Every row gives one point. To make a cloud, some directions were put in groups of two or more. Within a group, all points are equally far from the middle, so they leave a hole (a ring in 2 directions, a hollow ball in 3). The other directions are filled evenly. Then the cloud was stretched, turned, moved and blurred a little. Count the holes, and give their numbers of directions, smallest first.

Cloud (15 x 2):
[[ 39 -26]
 [-20  55]
 [-41  -5]
 [-22  14]
 [ 37   8]
 [-37 -16]
 [  8  -7]
 [ -5  21]
 [  0  -9]
 [-33  46]
 [-41  15]
 [  2 -11]
 [  2  60]
 [-24 -30]
 [-44  35]]
Holes: 0

Cloud (22 x 3):
[[ -3 -14  31]
 [  9 -42 -20]
 [-34 -11  -1]
 [  0  29  21]
 [ 34  12 -42]
 [ -2  13  32]
 [ 21  11  34]
 [  7  39  -2]
 [  7 -18  31]
 [ 21 -40 -22]
 [ 41   1  29]
 [ 44 -23  14]
 [ 53   2  18]
 [ 35 -19  24]
 [ 10 -42  -1]
 [ 49  13  23]
 [ 60  -7 -22]
 [ 10  39   8]
 [ 54  -1 -32]
 [  6 -27 -39]
 [ 31 -24 -39]
 [-28  10   7]]
Holes: 1 (3)

Cloud:
[[ -9   7  -1  16  30 -23]
 [ 38  37  35 -20 -14 -14]
 [-11 -28  10   7   9   1]
 [  9 -24   4 -22 -36  15]
 [  4  36  -4   8 -58  29]
 [-23   1  17  -7  16 -25]
 [-17 -28   9 -10   6 -33]
 [ 26 -12 -18 -23  -5   5]
 [ 13  -4 -32   7 -31  14]
 [ 47  -9  25   7 -15 -19]
 [ 35   4 -33  -7  -1   5]
 [ -2 -20 -11  -2  29 -46]
 [  1   7   8  -9 -24  24]
 [  2 -26  -7 -11  -9  12]
 [ 43 -25  25 -13   3 -33]
 [ 11  29  17   6  -4 -35]
 [ -1  43   8  23   0  14]
 [ 14  -6 -22  -3 -21 -31]
 [-27  12   3 -13  -1 -23]
 [ 24 -28  11  27  20 -43]
 [-37 -29 -39  -2  -2  27]
 [ 21  29  30  29   2   3]
 [  3   5  33 -18 -39  34]
 [ -6  12  27  16  15 -60]
 [ 18  21   8  -9 -25 -23]
 [  6   6  46  -6 -19   5]
 [ 22  19   4   8  18  17]
 [ 48  -7   7  18   1 -37]
 [-11 -14  27  19  17 -43]
 [-20  -2 -45  -4  32  -9]
 [-19  26  -5 -17 -22 -37]
 [-28   8  17   8 -10  -2]
 [-16 -39 -13  -5 -26  -9]
 [  9  11 -13 -10 -45 -16]
 [ 20  10   9  18 -34 -29]
 [ 16  -6  12  31 -24 -19]
 [  2 -13 -19  12  32 -52]
 [-10 -17 -19  30 -26  -4]
 [ -3 -24  -1  28  34  -1]
 [  8  10  34  24  13   8]
 [ 43  -2  37  16 -10 -32]
 [-12   4 -50  -9 -16 -27]
 [ 35  41  12 -15   9   5]
 [  6 -10 -18  25 -16  -3]
 [-14   3 -50   2  27  -8]
 [-16  -5 -28  27   7 -12]]
Holes: 0

Cloud, 81 rows:
[[-23   4  22   0  -8   8 -18  13]
 [-29  11 -23  18 -10   2  -3   8]
 [-17  -8  12  11 -23  -6  -8  39]
 [ 14  -4  47  -3  17  -9  33  18]
 [ -5 -43   2 -10 -25 -29   4  13]
 [ 13 -25  -2 -21  13 -40  35 -13]
 [-12 -20 -20  -2 -22 -14 -31  -2]
 [ -1 -16  30  20 -23 -19  16  32]
 [ -5  18 -13 -19  26 -24  32 -49]
 [ -1   3  10   4   7 -12  45 -35]
 [-26 -16  29 -36 -11  10  11  33]
 [ 19 -22  30 -16   0 -36  26  -6]
 [-43  18   9  28 -11   0  19  13]
 [  0  10  13  -9  26 -21   4  45]
 [ 27  19  14  30   1  22   4   4]
 [ 18 -40 -19 -28  10 -18  15  16]
 [ 30  -2   6  18  16  10  23   7]
 [ 30  22 -27  48  -5   1  -7  10]
 [-28 -44  12 -24 -21 -21  -3 -16]
 [-12  -4   3  48  -5 -36  23  28]
 [ 11  11   5  33 -19 -31 -33   3]
 [ 15   1   9 -14 -19  20  10  33]
 [  7   4 -10  21  17 -31   4  31]
 [ 25 -28  19  34  -7 -24 -21  -8]
 [-37  -6  39 -28   6 -27  -6 -15]
 [-21  18 -26 -12  -3 -15   7 -10]
 [ 18 -10 -16 -27  25 -10  26  19]
 [ -7   7  33  22 -28  11 -17   4]
 [ 17 -31  11  -4 -36 -19 -47  37]
 [ 12 -15  35 -16 -35  16 -19   1]
 [  6 -30  -9   1 -21 -42   7   1]
 [ -1 -27  -1  15 -43 -20  28   3]
 [ 28  14  -6  22  -8  19  10   9]
 [ -7  -4  39  15 -19 -23   2 -20]
 [-16   3   5   5  16  44   4 -23]
 [-24 -17 -15  40  -6 -35  45  16]
 [ 28   9  23 -18   8   8  -2   5]
 [-25 -22   9  -3 -60  -3 -31  -8]
 [ 33  23   1   0 -18  -8  13 -10]
 [ -9  -2 -10  38  14 -24  -9 -14]
 [-11  -2  -6  37  13 -10 -24 -11]
 [  0 -16 -21  25  21 -30  30  11]
 [ 21   2  33 -25 -22   5 -21  37]
 [ -9 -16  37  17 -12 -18  -3   1]
 [ 11  15 -35  42   9  -8  29   1]
 [-39 -26  17   5   9  -2 -12  13]
 [-39  13 -14 -10  31  -7  23  -1]
 [ 34 -28  15 -11 -49 -10   0  11]
 [ 34 -35  23  -6   2  -4   5   8]
 [-28   0   6  -3  -5  39  24   6]
 [ 11 -28 -14  21   8 -14  -4 -10]
 [ -7 -27  17 -43   0  15  14 -21]
 [ 19  13  45 -12  -9  -4  -9  -9]
 [ 14 -19 -17 -25  20 -10   7 -10]
 [-29  26  -7  18   3   2  13  10]
 [-18   9   5 -19 -24  19  13 -11]
 [-46  -6  11  -4 -39  28   2  -8]
 [  1 -33  17 -31  -2  -4  38  12]
 [-35 -48  26  -3   4  29   9 -15]
 [ 21  31 -11  20 -12  -7 -22  -4]
 [ 17  34   8  11 -18  -6  16 -27]
 [-56 -12 -14  -4  11  -2  19  27]
 [-16  -8 -27  16  13   3  -5   8]
 [ -6 -23 -22   7 -10  -3  45 -12]
 [ 17 -41   7   2 -45 -16  -1  19]
 [ -4  -4 -12  -3 -24   2  56   4]
 [-32  -4   5 -11  -5  21 -20  14]
 [-14   3  -8  20   3 -26  13  43]
 [ -1   1  -4  12   5 -23 -38 -26]
 [-34 -19  35 -13 -18  10  -7  -8]
 [-30  -6  -5 -12  20  44 -21  -2]
 [ 18   9  43  17  -5   9 -40  27]
 [ 10 -20  28  34   3 -30  -1  31]
 [-38 -47  22 -25 -10  -3 -15   5]
 [-26 -20  27   9 -18 -13   8 -22]
 [ 11  -1 -17   5  13   1 -28 -15]
 [-38   6   7 -13  -9   5 -10   0]
 [-22   4  24 -12  18 -41  -4   1]
 [-18  -9 -27 -14 -11  -3  56 -24]
 [ 13   6  31 -16 -31  10 -33   7]
 [  5 -47 -10   9  10  -4 -15  34]]
Holes: 1 (3)

Cloud:
[[ 16 -14  16   5  -9 -50 -33  -5  14]
 [-12 -21 -26  -1 -26  22 -14  32  27]
 [ 34 -15  -1  -5  24  13  10  24 -13]
 [ 19 -34 -26 -32 -27 -37   9  -1  -3]
 [ 16   1   2   8 -23  -9  -3 -44   7]
 [ 12  13  12  30  -2  33  11  -5  13]
 [-12  -5   5 -29  -3   5  18  34  29]
 [-12  22  -1 -26 -23  37  16 -22   4]
 [ 25 -36 -34  -9   4   1  -1 -23 -11]
 [-25   5  -4 -35   2  17 -19 -22  40]
 [-13  39 -11   3 -12  20  -8  19 -15]
 [-37   2  -2  11  -5  26  20 -32  25]
 [-18   1 -21  -3  38  31 -29  33  10]
 [ 33 -17  18  -6  15   5 -42  -7  40]
 [-36  23  -3   1  30  19 -30  15   8]
 [ 46 -36 -22 -24   3 -13 -21  -8  -1]
 [ -1 -31   7  10  37  -5   0 -11  46]
 [-11  -6  15  27   9  43 -29   4  13]
 [-21 -26 -20  -4  -8 -31  44   3 -10]
 [-32  10 -31 -10  16   0  -4 -26 -25]
 [  5  27  12  23  28  17   2   3  31]
 [-30 -49 -23   8  -4 -30 -19   6 -20]
 [-27 -19   2   9  17 -33   3  24 -23]
 [  0 -30   3 -31  20  36  -4  30 -11]
 [ -6  -8   7 -40 -23 -20  13   7 -35]
 [-12   5 -13 -42  14   4 -15 -40   1]
 [  6  21 -18 -18  30 -29 -22 -33  20]
 [-22 -35 -18  23  31  14 -39  13  33]
 [ 19  21 -16 -49 -15 -29  19 -16   4]
 [-45 -10 -31   3   6 -34 -31  21 -19]
 [ -8  17 -26 -10 -23  -4 -14 -37 -15]
 [ -4  38 -20   0 -12  -3  13  -2 -28]
 [ 13 -12  13 -22  15 -24 -13 -44  36]
 [  7 -16  -8 -27   0  22 -30   2 -38]
 [-38 -11  19  14  -7  27 -29  26  -2]
 [ -4   5 -28 -15  26  27  33  -7  27]
 [  9 -23   9 -51  16  16 -25 -16   5]
 [ 23 -37  -2   8   3 -31 -49  11  19]
 [ 11 -46 -31 -26  15 -19 -48  16  14]
 [-27 -29 -36  -6   2 -31 -40  22  33]
 [ -4 -10  22   2 -46 -14  20  -5   7]
 [  6  13 -11 -26 -27  33   1 -21  23]
 [-29  23 -23 -26 -27  -8  -2 -16 -26]
 [-12 -45   0  14  32 -10 -22  -8  34]
 [  2 -33 -29  -8  35 -22 -55  26  -1]
 [-37 -43 -24  -2  45  10 -17  13  24]
 [ 18 -12   2  -7  11  55   6  -4  19]
 [  6  -7 -26 -36 -30 -35  18 -17  32]
 [ -3 -28   3  -6 -29   9 -46   3 -13]
 [-17 -12   1 -37  43  32 -10   0   5]
 [ 29 -19  25 -47  -7  -7   1  -5  19]
 [  0  -8  41 -27  19 -16  -9 -26  15]
 [ 14   3  36  20   3 -13  -7  -9  41]
 [ -2  26 -20  12 -22 -12 -37 -21   7]
 [ 32  31 -35  -6  13  -5  -4   6  -3]
 [-28  22   5 -36 -37   5  24 -14   0]
 [-57 -17 -19  16 -11 -23  14  13  16]
 [-35 -12 -38  -6   3 -53  -8  10  23]
 [  8   4   3 -19 -21   8   6 -52  10]
 [ 25  -3 -10  -3 -16  32 -29 -17  23]
 [ -4 -43 -34 -15   2  -1 -15  18 -40]
 [  0 -25 -38 -15  15   8 -34  39 -26]
 [ 25  22 -28  -4  41 -18 -12  -2  16]
 [ -2  17 -34 -22   5  -5  11  37   4]
 [ 26   4   4   0 -14  15  35  12  26]
 [  3   5  15 -13  -7 -60 -12 -20  24]
 [-31  18 -21  18   8   7  -7  39  17]
 [-24 -34  -6  19 -13  11   3  41 -15]
 [-36  15  -5 -48  -8  -1  22   7  -1]
 [ -7 -21  40  -4 -19  11   1   9 -18]
 [-27 -36 -33 -12  33  23 -15  34  21]
 [  7 -10 -32 -11  10  13   2 -22  53]
 [-48 -18  -1  -4  39  33   1  -6  19]
 [-22 -56 -30 -22   9  -8 -14  18  32]
 [-52  17   2 -21 -18  17  15  -1 -18]
 [ 13 -24  31 -20  24  16 -34   8  33]
 [-17  -6  11 -10 -30  13  29  28 -13]
 [-30  -3 -42   9   9 -20 -47  22 -11]
 [  7  -2 -14  12 -15  12  49 -10   9]
 [ 35  10   8 -31  -4  27  -5 -27   1]
 [-29 -11  28 -18   8 -12  41   4   5]
 [ -1 -42 -39  -8  13 -17 -53  29  17]
 [-47  11   0  20 -10  19   8 -17  25]
 [ -5  20 -13   2  52   8 -26   1   7]
 [ 20 -20  -4 -22  46 -14  -2  24   5]
 [ 18  -1   9 -20  -6  -5  29   9 -32]
 [-14 -34 -18 -16 -21  17   1  34  27]
 [  2  34 -33 -10  -4   8  -3  25 -12]
 [  2  12 -18  30  21 -15   8  -9  -9]
 [ 52  10  13 -34  -6 -19  -9  -5  18]
 [ 13 -38  -6 -36  18 -37 -37  -1  19]
 [-21 -39 -33 -29  21 -12 -32 -22  10]
 [ -5   1 -45  23  12   8 -22  12  39]
 [-34 -54  -6   5  -2 -31   2   1   9]
 [  0   4  -3  30  16  42   2   3  -3]
 [-17   1 -14   8 -49   1 -25   9  13]]
Holes: 3 (3, 3, 3)

Cloud (103 x 9):
[[ -4 -33 -29  32  13  23  47 -23  -3]
 [-11 -16 -24  -1 -45  22   4   4 -27]
 [  1 -27 -31  13  17 -29  -6 -18  12]
 [-11  36   2 -26   0 -21  30 -32  -4]
 [ -3 -38  21  -5   8  34  22   5 -14]
 [-10 -12   0  28  -3  10 -29 -27  -2]
 [ 48  24  -9  -8   8   5  12 -10 -47]
 [ 16 -21  37   8   1  25 -23 -17  -9]
 [ 24 -14  -8   9  24 -27  -1 -11  18]
 [ 38  -6  41  31  13  -3  -7  -9 -26]
 [  2 -12  22 -29  24  -4  -2 -51  -5]
 [  3 -20 -33  21  28  11  19 -32 -38]
 [-29 -22  50  39  -3   4  10 -30 -39]
 [ 29 -10  -5   5 -21 -29 -10  -4 -58]
 [ 33  28 -27  -5   2  13  28 -14  18]
 [-10 -47   5  47 -15  22   9 -43 -25]
 [-46 -14 -26   0   0  13  20 -38 -23]
 [-36 -27  11  36  41   7   8 -28  18]
 [ 33  20  39  12 -26 -10  29 -30  18]
 [ 20  35   9  -6  16  26  53 -33  17]
 [ 13 -10 -17 -16  12  41  21  -5 -28]
 [ -4 -10   7   3  22  19  25 -46 -52]
 [ 29 -11   8 -26   7  48  34  -2   1]
 [ 10 -16 -10  28 -15  10  34 -43   5]
 [ -9  10  -1 -13  18  43 -10 -12 -17]
 [ -4  18  51  36 -17 -21  -6 -21 -13]
 [-40  -7 -35  -8  31 -10  19  -5  18]
 [-17 -48  11  10  22  43  32 -28 -10]
 [  9  23  26 -18 -22   9  25 -57 -17]
 [  5  -7 -39   0  16 -32  37  -4 -38]
 [-13  -5  15  -7  44  -7  11 -18 -50]
 [-14  24  15   3   1 -19  -9  21   3]
 [ 29 -29  -7 -16 -26   2 -24 -28 -40]
 [-12  -9  15  -3 -10 -52  -6  -8  -4]
 [ 17   6 -30  14  11 -42  10   2 -14]
 [-10  41 -17  -7 -23  22   0   2  28]
 [ 26  29 -19 -24  -6  21 -11  24 -14]
 [ 22 -44 -16  -3  10   5 -22 -29   5]
 [ -7 -26 -19  -6   4  26  32  12 -32]
 [ -5 -21   3  43 -10 -23  14  16  -1]
 [ 14  11 -15  -4  30  15  14  -9 -38]
 [ 14  22  -7 -18  -2  44  -3  -8 -31]
 [-10  -3 -33 -20  28  15  -7 -20  20]
 [-40 -11 -29 -14  26 -10   0 -29   0]
 [  6 -29 -33 -12 -34  23 -19 -22 -20]
 [-38   1   4  27  10 -32 -21 -31 -36]
 [-18 -15  40  32 -26   8   8 -31   0]
 [-17 -17 -34   9   0  18 -18 -14 -43]
 [-31  34   8  28  -7 -13  -4   2 -12]
 [ -1   7 -20   7 -39   1   2 -24 -35]
 [ 48 -10 -11   6  -1  24  26 -15  22]
 [-11 -51 -29  32  -3  15  -1 -24  17]
 [-29   6 -23 -22 -23  23   7 -22 -16]
 [  9 -36  21   8  -9   0   5 -13 -49]
 [ -2  28   8  33 -14 -29  -9 -13  -1]
 [  8  11  26  -4  42  15  41 -30   9]
 [ 12   8  29  28 -46  11  21 -15 -16]
 [-21 -21 -18 -14   4  28  21  11 -40]
 [-14 -58  -6  14  25 -13  14 -10  23]
 [-18 -40  23  20  -7  26  17 -35 -38]
 [ 26  -7  -2 -14  12  40  46 -27  14]
 [ 34  -9  23  13  -3   2  28 -52  15]
 [ 23  16  43 -10  42   8  12 -13  -7]
 [ 30  12 -18   6   5  18  11   9 -26]
 [-32 -17  14 -19  15  33 -11 -17  -7]
 [-10 -10  -3 -38 -26  32  13 -36  -4]
 [ 31  -3   4 -29 -13   3  38 -25  25]
 [ 20  10  31 -10 -49  28  12 -25  -5]
 [-23 -38  20  22  16 -17  10 -48  -2]
 [ -5  11  31   9  42  16   8 -22 -30]
 [-18  12  16 -40 -10  16   7 -29  22]
 [ 38  28   1  22 -16 -10  42 -12 -14]
 [ 23 -15  18  12 -24  20   7 -54 -24]
 [ 46  34 -12 -10 -21 -18  -5  10 -19]
 [ 11 -37 -12 -15 -14  -6  16 -39  11]
 [ 12  13 -14  36  27  -7  11 -24  11]
 [-39 -13   7  -4  -4 -46 -11  -3  -5]
 [ -6 -10  32  16  14   7 -12  19  -8]
 [  6 -19  17   2  18  30  45 -39  17]
 [-15 -21  20  16  60 -15  13 -23 -20]
 [ 11 -27 -31  34  31  -7   6  -6 -21]
 [ 43 -15 -30 -33  -7  10   0   9 -30]
 [ 27   3  -2  -5  -6 -10 -44  -9 -39]
 [  4 -17  10   6 -13 -40  14 -17   7]
 [  1 -52 -15  26  -8  11 -11 -32 -36]
 [-23 -33 -14   6  31  46  40 -13 -14]
 [-48  -8 -28 -13   2  -2 -14 -19 -32]
 [ -7 -11 -10 -10  16 -15  -9  -8  41]
 [  6 -42 -43  17  19  -6  -3 -35 -36]
 [-38 -11 -36  18  30  12  19 -20  10]
 [ 24  -2  40 -22 -11  -6   7 -11 -38]
 [  0  -6  -1 -12  13 -35 -29  23 -26]
 [ 28  -5  46  13  -9  26  13 -57 -30]
 [ 29   5 -30 -23 -38   9  -9 -27  15]
 [-15  12  16 -13 -22  12  32 -39  -2]
 [-43 -17  26  13 -18   9   1  -5  21]
 [ 33   2 -16  12  33 -35  -4  -2 -22]
 [-10 -33  34  19  20  33  24 -34 -25]
 [ 17  56  -7 -30 -17 -19  26 -20 -14]
 [ 46 -18  -3 -53  15  15  25 -21  -4]
 [ 46 -22  20 -35  21  -9  11 -13  -8]
 [ -6  -6 -16   8 -25   4  18   4 -50]
 [ -4  11  -9   4  23   9   9  -1 -50]]
Holes: 2 (3, 3)

Cloud, 105 rows:
[[ 34 -12 -11  22   1 -25 -14  -2  27]
 [ 16   5  16  -1 -24  -9  -7  19 -14]
 [ 15 -40  13 -10 -10 -33   6  19  18]
 [  4   8 -11  33  -3   0   9 -22  -2]
 [ 30 -35 -32  19 -26 -12  17  -2  37]
 [ 35 -25   8   0  -7 -15  -8 -22 -27]
 [-13  20   2  26  -3 -10   8   2 -24]
 [ -9  15   0   6  -4  14 -20 -19 -47]
 [ 16   5 -11  -6 -21 -10 -15 -22  -7]
 [ -3  14  -6  23  14 -13 -42  12  -1]
 [ 15 -30  -4 -10   3 -14   1  26  20]
 [ -6  -1  -3  22  -1 -16  11  -3  28]
 [ 32  18 -22  22 -13 -19   4 -10 -10]
 [-13 -12  -2  14   9  16  14   3  16]
 [ 22  15 -27   4 -17  -1 -11  33  -4]
 [ 26  20  -1  26  -8 -14 -16   3 -40]
 [ -1  22 -32  18 -14 -12   1  32  23]
 [  3 -26  46  -6   5  -1  -1 -43 -10]
 [ 19  -1 -42  10 -18 -23  12   2  -5]
 [ 16  15 -31  14 -15 -16   5  37  -4]
 [ 28  -7  28  23 -15 -12   7 -28  -6]
 [ 43  16 -12  11   8   3 -27  19 -21]
 [  4  -6  -3  -7  10 -14  16  29   0]
 [ 14 -41   4  -9 -16 -27  51  16  14]
 [ 31   9 -10  43 -24  -1  15   7  25]
 [ 19   3   0   6   4 -20  25 -19  -5]
 [ 30 -36  19  21 -13 -14  15 -18  25]
 [  6 -18  -8 -11   5  16  20  -8  13]
 [  4 -45  28 -14 -12  -3  -6  -2   2]
 [ -7  -5 -21   5 -32 -19  -9  15 -15]
 [ 38 -32  -3  32 -13  -3  38  19  19]
 [ 17 -27  -2  15  16   7  11  11  11]
 [ -2 -21  26 -25 -15 -20   7  12 -28]
 [ 40 -15   4  23   7 -15  19  40  15]
 [ -9 -32 -13 -21 -29  -8  23 -16   6]
 [ -2  20   0  19 -18 -25  -2  10   4]
 [ 25  10 -30  21 -13  -4 -20  30 -17]
 [-13   7  21   6  22 -14  -3   8 -21]
 [ 23  -3   6  15 -12 -26 -23 -12  10]
 [ 13 -11   3 -16  19  -9  24 -13   1]
 [  4  -4   7  13  24   0  -7  -2 -36]
 [ 26   4  11  22 -27 -17  -8  -5 -17]
 [ 21 -33  27   8   7  -5  11 -30  -3]
 [ 33  -4  -8 -13 -12  -5  13 -23  12]
 [ 40 -14 -31  36  -5 -29  -1   5  26]
 [-18  16 -30   0 -19 -12   5   7  -4]
 [ 22  -6  -7   7   8   3  -9  22  33]
 [  2 -49  27   1  -4 -28  25  -1  23]
 [ 12 -22   0  -9 -17  -1  14  11 -21]
 [ 36 -23  -1   3 -12 -51  18 -15   2]
 [  1 -17   3 -19 -12 -27   8 -37  -5]
 [ 30  -3   4 -11 -25 -12  20  17 -11]
 [ -5 -47  13  -3  -2 -24   9 -13  14]
 [ -9   9 -18  -4  -7  -3  11   0  27]
 [ 21   6 -10   6 -13 -14  20   4 -21]
 [ 13  15  -5  19  10  22   7  -8  -7]
 [ 41  12 -11  -5  13  -7 -14  33 -10]
 [ 20 -11  19  44  -5  -3  -4  -4   6]
 [ 22  24 -29  11  -6  12   0  17 -20]
 [ 26  36 -14  25  -1 -15 -22  21  -2]
 [ 29 -17  -3  20   7 -19  -6  34   7]
 [ 40 -36  -8 -13 -17  -7  13  -3  -3]
 [ 39  36 -32  48  -1  -1 -11  37  -9]
 [ -7 -26  -1  -4 -24 -24   8 -20  28]
 [ 32  16 -20   4 -16 -18  13  23  -6]
 [ 49 -42  -1  16 -13 -16  14   4  36]
 [ -5 -30   4   5 -10  -1  27 -13 -11]
 [ 14  13 -28 -12 -14  14   2   3   0]
 [ -7 -23  21 -44 -15 -24  -2 -35 -18]
 [  1  21 -10   1 -25   4   4  -4 -10]
 [ 24 -18  28  -8  10  -1  -1  11  20]
 [  3 -17  12   9 -11  17  -9 -28  10]
 [ 13  17 -22  28   9  -3  22   3  13]
 [  7 -42  25   6  -1 -27  34 -15   9]
 [ 25  -4   9  23 -30  -2 -11   8   7]
 [ -5 -17  12 -15 -20 -45   0 -12   9]
 [  2   0 -22  -1  11 -30  -4  -5  15]
 [ 15   9 -24  37   3 -23 -23  15  22]
 [ 37  10   4  28  -8 -14  -2  -9  18]
 [ -3 -45  -9  11 -31 -11  22 -13  14]
 [-12  14  -6  -2  18  -1  -9  -3   4]
 [ 10   3  -3  50   7 -13 -15  14  11]
 [ 31 -11 -22   5 -28 -20  13  32   3]
 [-17 -33  21 -26   5 -17  -2  -7   1]
 [ 30  -5 -16  37 -21 -10   5  -3  33]
 [ 11 -31 -34   6 -17 -11  30  30  11]
 [ 35 -40  15  12 -24 -12  15 -21  16]
 [ -6  17  -2  14   7  28 -26   4 -28]
 [ 46 -22   3 -23 -16  -3   2 -11   7]
 [ 30 -28  -2  -9 -31 -39  27  -9  27]
 [ -8 -16   1 -14  17 -16 -16 -13   3]
 [  4   6 -13  -9   8   7 -36  -5 -13]
 [ 60  -5  -5  39   2 -25   2  23  13]
 [  5 -32 -31   2 -20   3  23 -13  16]
 [ 27  -8  -1 -15 -28 -13  17 -15  28]
 [ 22 -44  -3 -28  -6 -18   5  -1  22]
 [ 19   8 -28  23 -24 -25  11   2   1]
 [ 45   4   5  23  -3 -22 -18 -12  10]
 [ -7  -1  -8  10  19   8  -5  21   6]
 [ -6 -40   4 -28  -9 -22  -3  -9 -10]
 [ 24 -35 -24 -14   8 -13  17  -2   2]
 [-14  25  18   3  -8   6   0  -1 -28]
 [  8  -7  22   9  31 -21   2  -7  -2]
 [  9  40 -12  29  -3 -21 -40   5 -16]
 [ 26  -2  16  34  17  -9  12  -8   1]]
Holes: 1 (6)
